Each row of a before or after table is a point. One or more steps were done to the points. Then noise was added and the rows were shuffled. The steps act on how far a point lies along the listed directions, d1 being the first. What was done? A step turns or swaps two directions, mirrors them in a line or flattens them onto one, adds a multiple of one to another, or multiplies one. Angles are multiples of 10 degrees, from the lower direction toward the higher: turns from -170 to 170, lines from 10 to 170 but not 90. Use the fewest steps. Two steps may share a direction if one is a turn and the other turns, adds or multiplies; they go together, in the order done. Otherwise the lowest direction goes first.
In the rows, zero is written as 128.

Directions:
(1): [148  72]
(2): [ 72 108]
Before (13 x 2):
[[147 132]
 [125  96]
 [130 231]
 [162 153]
 [199 133]
 [157 112]
 [106  80]
 [120 126]
 [140 146]
 [249 177]
 [137 115]
 [161 100]
 [ 91  94]]
After, 13 rows:
[[127 131]
 [148  26]
 [115 137]
 [162 168]
 [102 141]
 [ 56 106]
 [109 123]
 [138 183]
 [101  94]
 [124 105]
 [ 90 149]
 [ 17  60]
 [125 168]]
Steps: turn d1 and d2 by 170 degrees

Directions:
(1): [195 140 175 116]
(2): [ 82 170 184 128]
(3): [126  84 159 193]
(4): [109  71 156  76]
Before, 13 rows:
[[155  76 126  41]
 [110 127 174 191]
 [112  98 186 179]
 [110 151 147 136]
 [144 114  85  99]
 [119  99 161 166]
 [210  99 186 169]
 [153 134 136  68]
 [183  83 135  34]
 [145  61 142  55]
 [122 176 149 165]
 [ 98 144 147 179]
 [187  97 129 122]]
After:
[[106 118  88  79]
 [131  54  73 189]
 [ 57  89 108  52]
 [ 85  98  91 140]
 [187  98 151 183]
 [178  72 161 173]
 [ 71  67 128  65]
 [163 130 131 132]
 [179 129 157 168]
 [ 73 150 118 103]
 [152  89 155 163]
 [182 143 117 161]
 [ 55  79  80  54]]
Steps: add 0.3 times d3 to d2; turn d1 and d2 by -120 degrees

Directions:
(1): [165 208 123 148  83 106 185 123]
(2): [174  93 136 113  48  97  81 159]
(3): [139  70  98 175 148  83 185 169]
(4): [166 165 120  94 177 139 113 214]
(5): [133  99  83  73  94 194 180 132]
Before (8 x 8):
[[167 157 165 170 174  64 131 173]
 [ 89 147 122 105 203 163 155 122]
 [142 107 138  36  55 164 110 155]
 [136  94 154 147 138  61 101 133]
 [110  92 162 136  70 115  80  69]
 [139 192  93  90 186 189 208 111]
 [121  99 142 204 137  58 161 144]
 [135  95 140  77 114 147 116 141]]
After (8 x 8):
[[110  90 102 114 167 137 194 120]
 [114 147 173 114 162 119  96 118]
 [152 159 123  64 137 195 172 145]
 [ 86 203 203 125 182 107  68 108]
 [157 121 145  68  73 129  68 153]
 [ 84  61 112 190 155 107 197  83]
 [121  53  86 168 125 112 238 160]
 [210 171 161  77  58 105  39 145]]
Steps: multiply d1 by 0.7; turn d2 and d5 by -160 degrees; add -1.5 times d4 to d3

Directions:
(1): [142 165 162 127  56 143 207 138  90]
(2): [175 110 188 133 156 203 129  75 147]
(3): [103 172  88 164 165 190 166 172 170]
(4): [133 115 201 166 154  70 153 172 174]
(5): [218 176 108 128 178 103 126 146  88]
(6): [168 114 128 173  68 159  64 185 135]
Before (8 x 9):
[[139 110 145 121 110  80 102  99 108]
 [157 161 150 142 105  97 157 116  99]
 [130 132 127 126 112  80 133 148 122]
 [162 130 111 130 112 123  97 139  86]
 [131  90 149 101 175 182 113  58 161]
 [131 135 155 119   7 160 145 135  97]
 [ 87  88 119  88 178 187 128  73 149]
 [140 116 170 148  43 198 111 157 143]]
After (8 x 9):
[[107 166  89  99 166 152 165 114 130]
 [118  75 151  74 118 167 124  62 104]
 [130 144  95 145 140 160 129 152 117]
 [112 133 121 140 114 104 133 159 143]
 [119 135 126 169 111 133 109 137 144]
 [144  98 179 101 131 186 122  65 145]
 [150 171 126 102 207 153 174 100 126]
 [ 87 138 118 159 125 148 144 139 162]]
Steps: multiply d1 by 0; turn d5 and d6 by 110 degrees; turn d3 and d5 by 140 degrees

Directions:
(1): [124 139  81 206 215 119 175 146 147 160  98 119]
(2): [169 111 127 127 130 180 208  78  62 109 124 179]
(3): [124 141  98  82 105 196 190 181 189 101 121  89]
Before, 9 rows:
[[126 161 117 112 121 149 167 118 121 137 113 130]
 [142 137  68 185 190 151 202 174 166 143  94  86]
 [126 149  75 159 173 139 169 154 151 155 109 124]
 [134 142 127 184 168  98 119 127 129 144 112 108]
 [130 125 167 102 112  50  34 101 124 155 130 136]
 [ 92 134 122 193 171  47  51 150 138 162 109 127]
 [111 145 116 100 138 131 110 155 177 141 146 127]
 [ 89 128 132 159 148  61  55 159 162 158 149 129]
 [113 148  40 217 230 129 232 163 142 150  79 100]]
After, 9 rows:
[[153 140  84 104 153 178 222 148 174 127  90 116]
 [117 159 137 125 121 102 111 106 108 154 121 135]
 [113 119 180  35   7  96  41 102  78  87 165 131]
 [125 131 144  78  71 115  71 125 119 129 146 137]
 [121 128 116  60  67 202 176 173 156  79 119 124]
 [144 134 150  94  80 161 133 126 127  94 132 108]
 [111 144 118 104 143 126 102 155 175 143 147 130]
 [114 129 107  81  97 185 175 180 183 104 148 118]
 [133 114 178  76  48  96  33 128 113 112 156 107]]
Steps: multiply d1 by -1; mirror d2 and d3 in the line at 150 degrees

Directions:
(1): [ 90 165 172 118  36 178 139 140  46 103 116  98 172 185 104 121 162 140]
(2): [ 43 153 101 107 144  83 188 125 103  85  78  96 147  82 133 134  69  60]
Before (10 x 18):
[[ 84 145 128 111 132 113 161 128  97  94 113 113 149 117 111 116 101 104]
 [115 134 118 127 130 113 129 120 115 122 118 111 138 139 125 131 113 109]
 [139 142 184 113  68 192 110 131  72  98 126 121 158 191 105 111 179 165]
 [197  86  95 150 249  74  91 122 235 168 145 170  69  68 150 139  94 136]
 [120 127 142 123 103 139 127 139 108 134 118 127 138 128 132 133 134 119]
 [122 157 153 126  49 162 121 131  53 104 117 114 150 185 110 103 173 144]
 [111 148 161 111  68 147 121 133  83 125 139 104 142 167 115 121 161 140]
 [155 104 127 136 120 148 100 110 158 155 137 156 129 143 121 123 152 137]
 [122 137 151 115  94 133 131 119 100 125 123 107 136 136 133 129 123 129]
 [113 140 146 128  83 141 114 141  96 133 139 109 144 164  98 124 145 144]]
After, 10 rows:
[[155 112 133 124 141 113 115 113 147 145 137 128 112 112 145 132 114 134]
 [140 111 129 128 136 122 119 133 140 146 125 140 119 110 141 136 125 119]
 [177 112 141 133 141 143 101 127 141 143 164 152 119 146 113 110 149 167]
 [149  98  96 117 225  84 129 110 189 113 114 150  98  72 146 127  88 106]
 [144 109 105 122 177  84 116 118 174 149 145 135  94  94 143 130 112 117]
 [150 121 125 136 129 128 105 119 128 141 137 125 128 153 125 128 133 135]
 [170 100  77 140 199  74 114 111 182 138 127 159  82  85 148 116 108 113]
 [ 44 193 184 111  38 163 158 148  20  77  82  74 187 176  96 126 134 117]
 [ 88 127 112 118 121 118 146 110 130 120  99 127 150 115 122 127 111  87]
 [131 110 101 133 169  88 115 130 165 147 143 128 108 104 119 130 104 121]]
Steps: turn d1 and d2 by -170 degrees

Directions:
(1): [105 175 174 116 112 183 169 159 125 124 132 136 161 199 212 153 121  59
 108  63 118  67  68 113]
(2): [108 138  64 186 145 116 192  70 102 110 117 190  94 176  62 121  99  92
 126 155 104 141  34 159]
(3): [121 147 196 121 132  62 133 138  89 147  62 162  86 107 175 152  78 138
 167  69  79 220 126 169]
(4): [133 137  88  83  98 137 109 132  46  81 186  67 142  83 104 106  21 122
 162  95  82  90 118 142]
(5): [ 64 105 116 200 140 128 122 125 210 109  66  84 101 137 149 151  36 165
  96 130  97  66 167 138]
(6): [110 175 106 155 130  60 204 108 127  73 138 115 196 137 194  69 147 211
 181 135 139 130 128  90]
Before:
[[134 141 123 110 127 140 139 123 104 113 145 130 148 137 134 107 128 118
  144 114 128 127 103 115]
 [153 105 140 120 120 152  99 143 131 142 134 125 128 130 114 142 152  93
  107 124 140 123 120 132]
 [126 125 136 145 136 135 152 115 152 116 118 133 133 148 116 124 123 132
  114 151 115 111 107 132]
 [121 129 139 137 131 121 139 144 163 130 117 131 121 138 146 127 151 139
  123 125 144 119 127 108]
 [128 126 119 125 127 129 130 123 128 129 129 108 133 121 115 100 103 138
  140 120 118 106 145 138]
 [106 138 128 129 131 145 134 139 148 119 131 118 154 166 152 137 125 128
  116 107 128  97 123 118]
 [115 137 153 126 131 105 135 143 115 139  91 135 119 108 154 131 113 145
  139 105 105 179 146 144]
 [128 126 147 123 111 120 129 143 116 123 132 115 134 126 156 126  96 139
  144 105 113 116 135 124]
 [149 123 125 100 131 133 115 137 102 125 157 142 137 105 112 127 141 117
  144 125 134 148 117 119]
 [163 148 155  82 128 105 118 135  71 141 131 152 130 103 126 115 128 128
  158 103 118 173 125 131]
 [108 132 101 177 141 122 156  96 165 140  95 163 104 167 121 136 145 137
  107 161 144 146 117 134]
 [127 112 148 131 130 109 130 127 121 135 104 135 104 123 128 143 101 111
  121 115 113 134 117 150]]
After, 12 rows:
[[130 118 110 113 126 139 109 139 109 105 156 114 135 104 113 129  93 123
  141 118 119 115 125 121]
 [136 126 132 102 102 119 121 139  81 110 159  95 140 101 134 113  66 143
  162 104 104 111 134 131]
 [121 127 164 149 145 108 148 142 190 155  92 167 111 155 156 139 203 142
  114 139 161 152 128 106]
 [142 104 152 132 125 142 102 145 146 148 108 132 115 134 127 152 146 101
  105 115 133 135 125 136]
 [122 142 118 112 124 129 134 124  90 101 139 112 138 117 132 108  74 130
  152 100 102 126 106 129]
 [134 134 110 101 115 136 126 126  92 117 157  90 143 107 107  91  74 129
  155 107 105  93 135 138]
 [130 128 152 143 138 125 156 117 152 128 107 151 126 153 124 128 146 129
  116 151 118 136 102 135]
 [136 107 133 124 131 115 124 123 117 133 122 132 110 115 107 134 117 111
  121 130 123 126 118 145]
 [113 133 135 202 160 119 176  96 215 182  58 219 101 208 138 149 246 133
   84 187 189 181 117 121]
 [122 124 125 131 135 123 129 136 132 135 117 125 134 113 126 123 145 152
  125 136 129 158 156 131]
 [142 130 111 100 126 126 107 132  93 116 143 105 136  93 103 107  78 144
  141 118 109 113 142 124]
 [115 141 147 119 134 114 133 140 128 127 114 135 139 153 158 139 125 132
  135  96 120 143 126 133]]
Steps: multiply d3 by 0.4; turn d1 and d3 by 60 degrees; multiply d4 by 3; multiply d5 by 0

Directions:
(1): [100  49 148 178 138 139 152 127  90  95 209 120 101 131 108 128  62 184
 183  98  73 108 150  89 139 104 183 202 117 136  61 195]
(2): [140  86 143 118 142 121  97 106 134  88 127  98 193  85  93  76 127 193
 113  49 189 199 208 134 132  68  95 154  73 139 194 100]
(3): [204 116 104  97 137 120  66 160 151 147  39  85 114 122 189 203  87 172
 194 136 122  86 123 143 163 105 170 145  84 199 167 157]
Before, 12 rows:
[[167 102 112 121 116 129  88 151 129 124  84  96 139 115 178 151  92 175
  189 118 124 122 144 147 163 104 175 169  83 168 189 153]
 [122 190 101 132 127 117 145 133 132 169  97 142 104 137 150 129 155  76
  106 176  85  70  72 120 127 187 140  98 171 112 109 116]
 [120 179 152  72 127 124 127  90 165 138 100 143 231 122  80  53 218 106
   15  76 249 238 177 155  79 113  14  46 121  89 235  49]
 [ 94 117 133 142 115 134 159  99 119 128 193 167 138 113 101  94 142  97
  114 130 118 131 140 106 119 125 117 145 139 106 107 134]
 [ 88  63 151 163 140 116 136 122 105  97 213 115 118 139  83  92  85 182
  148  84 114 150 159 104 118 111 139 179 113 109  91 152]
 [104 132 151 159 123 132 179  84 130 124 150 147 133 111 111  72 150 119
  103 123 140 161 126 112  92 129 107 129 160 106 124 121]
 [144  97 123  94 111 128  92 146 139 121 115  82 153  94 131 115  95 169
  141 115 176 172 139 134 130  69 116 136  70 161 171 107]
 [120 141 111 115 129 110 121 119 123 135 126 115 107 131 141 159 129 122
  147 138 118  96 124 122 136 158 139 144 141 160  98 151]
 [164 125 118 130 114 124 120 126 152 123 126 129 129 151 150 170  78 166
  154 125 122 128 122 137 152 129 146 158 111 156 149 149]
 [152 125 100 118 137 110  94 140 131 141  82 100 116 146 164 147 116 141
  180 168 103 114 127 117 158 134 161 132 107 164 144 132]
 [146 108 145  92 123 110 101 104 141  95  90  92 176 107 106  87 139 152
  135  64 182 191 179 141 141  74  88 125  77 138 198  91]
 [141 154  94 108 108 146 103 133 152 164  84 130 119 127 163 175 115 110
  144 146 129  88 100 116 128 134 146 106 104 139 141 153]]
After (12 x 32):
[[170 129 103 110 113 128  89 157 136 143  61 104 131 127 192 163 107 144
  178 145 121 112 121 156 159 124 169 144  97 166 193 142]
 [142 152  97 104 108 145  99 125 159 157  81 127 142 116 149 154 123 116
  128 128 152 112 118 118 129 123 128 102  94 132 163 136]
 [138 125 115  93 104 134 107 154 139 145 110 101 122 117 147 140 103 131
  143 157 149 143  94 132 126 102 129 114 102 154 139 113]
 [103  71 139 159 137 115 130 138 108 112 193 111  94 150 108 126  70 179
  173 106  94 119 138 103 124 120 158 179 117 123  82 170]
 [122 163 113 131 139 111 136 117 132 142 105 126 145 110 122  86 157 119
   93 125 121 116 124 120 126 150 119 117 139 111 144 102]
 [158 133  95 108 139 106  87 138 136 143  72  98 128 139 162 138 130 140
  165 165 119 126 136 127 156 131 148 123 102 161 162 116]
 [100 125 154 163 122 135 183  89 124 122 160 147 121 115 111  79 134 123
  115 125 125 152 121 108  94 130 118 138 161 108 111 135]
 [125 139 114 110 133 106 110 113 128 127 120 109 122 121 137 148 130 133
  139 121 136 113 139 127 133 143 132 144 128 163 118 141]
 [ 98 104 138 148 117 134 155 101 117 126 195 163 130 112 103 103 131 110
  125 124 112 127 143 103 124 119 126 155 129 113 104 145]
 [169 137 116 123 113 122 116 126 157 127 111 126 131 151 156 174  86 158
  147 132 130 129 119 140 149 134 137 149 114 155 160 137]
 [130 141 134 103 110 116 129 117 134 123  98 120 126 142 127 122 140  94
  141 125 136 141 116 137 135 123 107 101 123 125 144 110]
 [ 78 200 154 104 117 134 179  97 138 157 153 178 173 155  81  73 213  52
   20 129 185 185 120 137  71 164  42  38 181  60 149  78]]
Steps: turn d1 and d3 by 20 degrees; multiply d2 by 0
